Rows are points. The last column is the point's height on a tilted bowl or saddle (a function of degree 2), plus a little noise. Count its main directions that bend up, bend down and stay straight.
In the rows, zero is written as 128.

Points:
[[132 162 102]
 [114 108 143]
 [185 146  61]
 [118  91 130]
 [ 96 129 110]
 [ 94  94  99]
 [111  82 106]
 [107 122 136]
 [ 94  95 108]
 [174 136  96]
 [129 135 143]]
Directions: 0 up, 2 down, 0 straight

Points:
[[118 119 115]
 [ 81 113  93]
 [146  63  73]
 [122 140 120]
 [164 118 113]
 [160 138 119]
 [174  93  95]
 [111  98 102]
 [105  84  86]
 [ 95 102  96]
 [128 115 116]
 [117 135 119]]
Directions: 0 up, 2 down, 0 straight

Points (17 x 4):
[[153  87 116 121]
 [180 118 105 154]
 [140 139 167 105]
 [110 164 171  92]
 [143 124 132 127]
 [158  99 134 105]
 [201 139  63 206]
 [145 113 149 103]
 [157 152 130 145]
 [126 155 138 116]
 [134 130  80 147]
 [133 145 152 119]
 [145 183 131 134]
 [122 146 149 117]
 [107 107 101 122]
 [132 155 131 127]
 [ 89 135 184  76]]
Directions: 0 up, 1 down, 2 straight

Points (23 x 5):
[[181 161 152 149 180]
 [107 135 142 123 136]
 [ 79  98 155  86 145]
 [102  85 144 126 136]
 [131 119 168 112 143]
 [127 132 157  97 137]
 [117 146 107  97 130]
 [139 104 127 161 146]
 [130 145 120 125 134]
 [127 120 169 160 163]
 [164 128 127 116 137]
 [134  94 160 113 139]
 [131 158 105 141 146]
 [150 144 138 107 139]
 [190 151 104 121 162]
 [ 77 193 167 113 194]
 [ 79 119 164 133 156]
 [196 128 162 129 177]
 [ 93 187  98 142 177]
 [139 135 184  84 159]
 [138 127 124 107 127]
 [130 122 103 144 134]
 [ 96  92  74 152 145]]
Directions: 4 up, 0 down, 0 straight

Points, 40 rows:
[[127 109 114 120 134 134 128]
 [112 165 156 147 101 112 111]
 [161 150  80 110 132 148 110]
 [112 128 153 133 158 159 123]
 [ 97 118 160  94 129 178  82]
 [148 155 116 119 167 100 125]
 [153 126 122 127 130 107 133]
 [108  96 152  94 113 135  96]
 [109 150 127 152 102 126 120]
 [ 91 151 148 158 138  92 121]
 [127 119  97 164  99  86 125]
 [141 103 143 153 105 114 130]
 [171 134 125  58  50 138  26]
 [ 95 103  71 134 132 121 108]
 [147 138 129  98 102 109 107]
 [ 75  66 162 141 103  90  84]
 [ 84 162 115 137 109 145  98]
 [115 144 139 142  86 110 114]
 [175 127 135 131 144 108 132]
 [136  74  73  83 133  97  86]
 [148  86  96  93  97 126  98]
 [178 174 104 149 144  99 119]
 [ 76 113 143 141 114 175  92]
 [144 153 104 116 135 169 111]
 [ 89 166  66 170 112 150  81]
 [ 87 176 110 115 157 115  96]
 [105 106 188 133 114 106 104]
 [120 122 112 132 122 129 129]
 [117 167 129 132  73 114  94]
 [148 160 125 118 121 135 118]
 [121  89 138 108 136 153 113]
 [120  95 151 125 184 181 107]
 [159 104  98 112 106 130 117]
 [ 93 107 150 139  64 148  84]
 [ 92  94 171 133 137 102 109]
 [148 122 103 149 108  68 123]
 [106 148 161 123 133 118 117]
 [184 129 118 132  71 137  99]
 [149 117 192 154 172 133 121]
 [181 126 110 151 110  84 123]]
Directions: 0 up, 6 down, 0 straight
